Each row of a before or after table is a point. The points were changed in one or more steps. Then noise was added and the rows were shuffled. The steps act on columns, c1 being the first. Write out the steps. A step turns or swaps two columns, mirrors them in a line or flattens them onto one, adds a multiple of one to another, or multiplies or shifts one. Angles are multiples of 10 degrees, from the lower column toward the higher: turns from -170 to 170, lines from 10 to 170 but not 90. Use the fewest steps. Two steps may share a column if one is a turn and the other turns, adds or multiplies; they go together, in the order done. Otherwise the lowest column goes first.

Before:
[[-10,-12],
[-5,-9],
[8,-4],
[-11,19],
[21,12],
[-6,-5],
[19,14],
[-6,-26],
[4,-30],
[7,9],
[-15,-3],
[3,-5]]
After:
[[60,46],
[-35,57],
[6,-16],
[-44,-11],
[64,39],
[22,-15],
[-30,-38],
[13,-91],
[-14,-30],
[-17,-75],
[24,26],
[-16,-14]]
Steps: multiply c1 by 3; multiply c2 by 3

Before:
[[14,-13,-53,38],
[15,10,-21,37],
[44,31,-13,31],
[78,-52,36,-12],
[19,55,-71,28],
[22,-3,42,-11],
[19,23,-16,12],
[12,6,-52,12],
[18,-36,6,12],
[23,4,-11,-13],
[26,-24,55,-43]]
After:
[[-25,-7,20,-7],
[-17,26,-7,28],
[-13,40,-24,8],
[-77,16,13,-50],
[-14,9,-18,13],
[-19,-2,-8,28],
[-18,32,4,-27],
[-18,-5,-31,61],
[-43,11,-5,45],
[-32,-24,22,-40],
[-22,-11,-4,-4]]
Steps: multiply c1 by -1; mirror c2 and c4 in the line at 60 degrees; multiply c3 by 0.4

Before:
[[21,31,-6,53,25,4,-26,53],
[40,-7,7,25,21,-10,-18,39],
[0,10,-7,15,-26,33,76,15],
[27,-15,-33,36,14,14,-35,66],
[-16,39,11,-6,-43,18,6,-9],
[-39,47,0,-25,-18,-16,18,11],
[-46,23,34,-5,-19,16,14,19],
[-24,-4,-6,40,-45,2,62,-2]]
After:
[[-39,49,-12,-15,-2,-11,17,-18],
[27,-20,-28,35,-67,47,-27,-24],
[-46,26,46,1,-4,-30,14,-25],
[19,21,-4,56,-56,7,-28,-3],
[-25,-10,-6,42,22,7,65,-38],
[38,-11,-2,24,-40,-16,-15,-6],
[-16,39,28,1,29,-3,7,-32],
[2,6,15,21,4,25,76,-34]]
Steps: turn c2 and c4 by 10 degrees; multiply c3 by 1.6; turn c3 and c6 by -50 degrees; turn c5 and c8 by 120 degrees

Before:
[[29,-18,2,30,23,-9,3,-14,-22,-31,4],
[-56,2,20,-10,-27,7,-17,-8,-36,-15,2],
[20,-37,3,-1,-6,14,0,-2,-31,-29,-8],
[40,20,-17,-13,15,-5,21,6,-32,-15,-15],
[-14,8,12,-5,45,-10,15,52,-25,-7,6],
[-21,-10,-6,27,-4,34,1,-12,12,-34,-1],
[28,17,31,-5,-13,14,-11,0,95,-29,-1],
[29,-13,13,-9,-11,-14,2,3,25,21,-20]]
After:
[[-29,16,-16,-6,-30,14,94,-31,-11,0,3],
[21,6,-57,-9,25,7,-35,-12,-16,10,6],
[-16,-12,1,-9,-30,-7,26,22,1,-2,-30],
[-11,14,40,-12,-23,1,-30,-20,19,-8,-21],
[-8,-32,5,0,-19,16,-29,-20,0,29,-4],
[-24,-9,28,31,-6,-10,-20,-22,3,29,3],
[17,-1,-9,25,14,32,13,-27,2,27,13],
[-25,-20,13,-5,39,-11,-25,-24,14,-43,3]]
Steps: turn c1 and c5 by -50 degrees; turn c1 and c3 by 130 degrees; turn c2 and c8 by 30 degrees; turn c8 and c10 by -110 degrees; turn c6 and c11 by 20 degrees; multiply c11 by 1.3; swap c7 and c9

Before:
[[23,-18,42,-33,-16,45,-44,38,-16,25,57,8,-17,-20],
[-23,-14,-40,37,-18,33,-4,-31,51,12,22,-27,5,1],
[3,39,-57,-40,-5,26,-35,21,7,51,9,17,-20,-6],
[12,-29,-3,-26,17,17,22,-21,12,49,51,34,2,54],
[46,58,11,36,-3,24,-18,-14,39,50,-33,-5,14,-15],
[-21,-10,37,47,-21,17,-66,-26,70,-36,29,23,36,40],
[29,45,-48,49,14,-25,-34,17,6,-15,5,-28,3,36],
[-6,10,-30,-8,46,18,-20,-18,17,-28,48,-17,-23,-4],
[-24,39,34,0,-6,-40,3,-17,57,-1,32,37,17,-22],
[-1,-10,0,26,-16,30,12,-60,-19,-37,9,0,-3,10],
[-23,10,0,26,3,31,-60,27,30,47,33,61,-4,22]]
After:
[[-4,-1,25,25,2,-11,-61,-3,31,11,32,68,-7,33],
[-30,47,-14,11,-1,-15,0,33,26,19,59,49,17,-4],
[-14,-39,-33,29,-22,2,-3,-42,18,-12,51,-22,6,14],
[20,52,-12,52,-1,-17,-14,11,-36,13,36,-15,13,-40],
[4,-8,31,-39,-16,7,-43,41,61,-7,-19,8,-17,-29],
[47,32,17,62,15,-5,-31,-47,3,2,5,-46,4,11],
[44,-24,-22,-39,17,-18,24,-1,47,22,14,29,3,36],
[10,-27,-62,23,-18,34,13,4,5,-39,-19,2,1,10],
[9,-32,-23,41,-23,21,-68,33,29,-29,68,34,36,43],
[6,67,25,-23,-3,-13,-37,-58,10,18,7,19,-22,-5],
[-9,14,-18,-1,47,21,-22,-30,43,-27,18,-13,-25,-1]]
Steps: add -0.3 times c1 to c12; turn c1 and c14 by -40 degrees; turn c2 and c4 by 20 degrees; multiply c2 by 1.3; swap c3 and c8; flatten c6 and c10 onto the line at 130 degrees; swap c9 and c11

Before:
[[-62,-10,-6,1,-12,-26,24,35,-50,15,-7,4,4,30,-4,-14,-38,13,-13,13],
[-1,-34,-31,-6,56,-52,69,37,-28,-39,-27,-5,4,20,-37,-68,-11,8,29,45],
[27,-18,18,52,3,26,32,38,24,-49,-62,-13,33,-29,19,-35,13,-27,13,-6],
[-48,36,-35,-31,-2,-14,53,38,41,-37,-9,39,32,15,-13,-27,3,-20,-33,-20],
[-18,0,-1,2,46,-35,-4,56,-49,19,19,-2,41,16,-3,22,3,0,43,42],
[-16,48,-22,-29,48,28,4,22,23,-25,-26,-9,-9,-48,19,-43,10,-31,26,-21],
[-32,42,25,12,-20,5,69,17,2,16,29,-7,1,-2,-64,-19,4,30,-3,15],
[-9,60,44,32,18,-34,30,6,38,22,16,30,14,31,-28,-6,-1,15,-14,-20],
[-9,25,-15,-14,-21,-27,44,3,13,-1,-8,-4,-24,6,-11,12,-16,-24,-45,-28],
[-55,-32,33,20,15,23,16,21,28,7,-61,-20,-7,6,-47,15,-7,9,-11,-26],
[31,12,-20,30,0,12,50,-8,-48,-18,-50,40,9,-6,-43,-21,32,-54,28,5],
[-50,18,-34,-3,53,-25,-8,2,-17,-47,-24,-20,-17,3,-26,18,31,-6,1,8]]
After:
[[-15,-17,-22,-30,29,47,4,23,0,-25,-27,46,10,-47,19,-43,10,-30,25,5],
[-63,2,-6,1,-25,-12,23,35,1,15,-16,-11,19,28,-4,-14,-38,13,-13,0],
[-18,2,-1,2,-35,47,-3,55,-1,18,43,0,17,14,-4,22,2,0,43,85],
[-1,22,-30,-7,-53,55,69,36,-1,-39,-55,-28,51,20,-37,-69,-10,8,30,74],
[-49,8,-34,-3,-25,52,-9,1,0,-47,-25,26,-1,3,-26,18,30,-6,2,9],
[-9,-57,44,31,-34,17,30,7,-1,22,6,37,15,31,-28,-5,0,15,-14,-35],
[27,21,16,52,26,3,32,38,-1,-50,-45,-10,80,-30,19,-37,12,-26,13,6],
[30,-41,-20,30,12,0,50,-8,-1,-18,-58,-10,62,-7,-43,-20,32,-53,27,34],
[-54,34,33,20,22,15,17,21,-1,7,-59,-18,40,6,-46,15,-7,8,-11,-38],
[-49,-52,-35,-31,-15,-2,54,38,0,-38,-15,12,55,16,-13,-26,4,-20,-33,-54],
[-10,-10,-16,-15,-26,-22,43,3,-1,-2,-46,23,6,5,-11,12,-16,-24,-45,-74],
[-32,-15,26,12,7,-21,69,16,1,15,-13,40,12,-1,-64,-19,4,30,-3,13]]
Steps: turn c2 and c12 by 120 degrees; swap c5 and c6; add -0.7 times c7 to c11; turn c11 and c13 by -40 degrees; multiply c9 by 0; add 1 times c19 to c20

Before:
[[5,-2,18,6,-9,33,53,5,-2,14,17,-42,-11,36,10,-22,-34,-14,-45,-21,-25,-5,11,24,-17,-34,-20,-82,-16,28,-27,-15],
[-31,-2,7,2,-19,10,14,5,33,-7,-4,-27,6,-24,-36,34,-11,-15,15,-12,-27,-56,-24,-52,-21,15,-1,-3,-30,25,-3,28],
[-16,19,15,1,-56,-2,15,-10,19,20,32,3,-17,7,-20,-3,-15,-68,13,6,-16,-41,-25,4,14,-3,-23,-1,29,-31,-39,-7],
[3,-2,1,-24,-4,39,41,-16,71,-1,30,-37,-23,22,1,-7,-13,-20,-26,26,-25,-15,12,12,0,26,9,-5,21,10,-48,-12],
[1,-3,35,-19,-2,-18,-25,-19,56,32,19,17,0,-17,-6,19,-21,-35,25,49,-1,-61,-28,0,12,-4,-13,-38,-28,7,-57,10],
[-40,-19,12,-12,5,-30,5,-6,30,-26,3,23,0,-3,-26,-1,-8,-21,20,50,2,-34,-8,15,-19,27,-33,10,6,34,31,16],
[23,94,19,-38,-32,-5,13,45,-48,-36,-26,-29,34,19,76,-56,-30,54,-11,-36,50,10,15,45,-76,-27,35,8,-65,42,11,8],
[3,88,43,-40,-27,40,27,26,-44,30,-31,-48,48,37,35,-12,-12,17,-19,-1,40,19,54,36,-23,-90,64,-29,-88,71,21,-61],
[-15,-17,-16,23,27,-24,2,-9,55,-4,28,4,-11,-23,-29,26,10,-55,27,-2,-29,-33,-16,23,5,-4,-34,22,-21,-5,-50,-4],
[-26,-15,23,4,21,-48,58,-20,34,28,63,-18,2,-13,13,8,7,-38,30,10,-27,-49,-5,-11,1,15,-16,-4,35,-31,-40,25],
[10,12,26,-23,26,39,-13,36,-14,-10,-14,10,44,-43,-36,40,2,-4,2,18,-34,-20,-14,11,-72,-5,4,14,10,42,18,34]]
After:
[[-49,-20,6,-10,2,-32,12,-4,35,28,8,-9,1,0,-19,-19,-10,-16,27,3,1,13,-4,16,-15,57,-35,-24,4,38,-31,8],
[5,-5,3,-27,2,46,42,-19,75,-46,29,1,-18,30,1,43,-10,-16,-31,-1,-26,14,11,14,2,36,13,-9,26,13,-2,-8],
[-4,-2,40,-25,0,-20,-25,-15,58,-58,21,8,30,-21,-5,-22,-26,-37,27,-21,9,68,-28,0,9,38,-12,-19,-25,9,33,9],
[10,11,29,-24,26,36,-16,31,-17,29,-13,34,48,-50,-37,-22,2,-2,-1,-12,-31,-11,-12,11,-70,14,2,-27,12,43,-15,33],
[-11,11,15,6,-60,-4,17,-8,19,-38,31,-1,-7,12,-19,-1,-19,-68,13,-10,-15,28,-21,2,14,6,-27,-31,25,-28,23,-7],
[1,87,44,-36,-23,43,29,23,-46,24,-30,4,49,40,36,47,-10,13,-20,-83,37,-1,60,38,-15,-47,71,43,-87,77,30,-59],
[-25,-13,15,2,30,-50,54,-17,35,-39,59,6,18,-12,11,13,10,-37,34,5,-24,30,-8,-10,-3,17,-18,-36,42,-26,28,25],
[-15,-25,-12,24,30,-22,7,-11,56,-47,29,22,-6,-28,-31,-12,7,-54,23,-9,-30,9,-10,29,8,-2,-32,-41,-22,-8,-5,-7],
[-29,-3,9,3,-16,9,13,2,36,5,-3,40,11,-26,-39,14,-8,-15,16,22,-27,36,-31,-52,-25,-6,2,-45,-27,26,-9,25],
[22,88,11,-37,-29,-8,7,38,-52,21,-28,-37,27,14,78,56,-30,48,-18,-4,50,-24,13,55,-70,-47,34,2,-66,50,-33,7],
[5,-2,13,6,-14,30,51,9,-1,-24,17,-4,12,39,10,54,-30,-17,-41,-21,-23,64,10,25,-20,-32,-23,50,-16,23,21,-10]]
Steps: swap c10 and c31; turn c12 and c16 by -110 degrees; turn c22 and c28 by 130 degrees; turn c13 and c22 by -20 degrees; mirror c20 and c26 in the line at 60 degrees
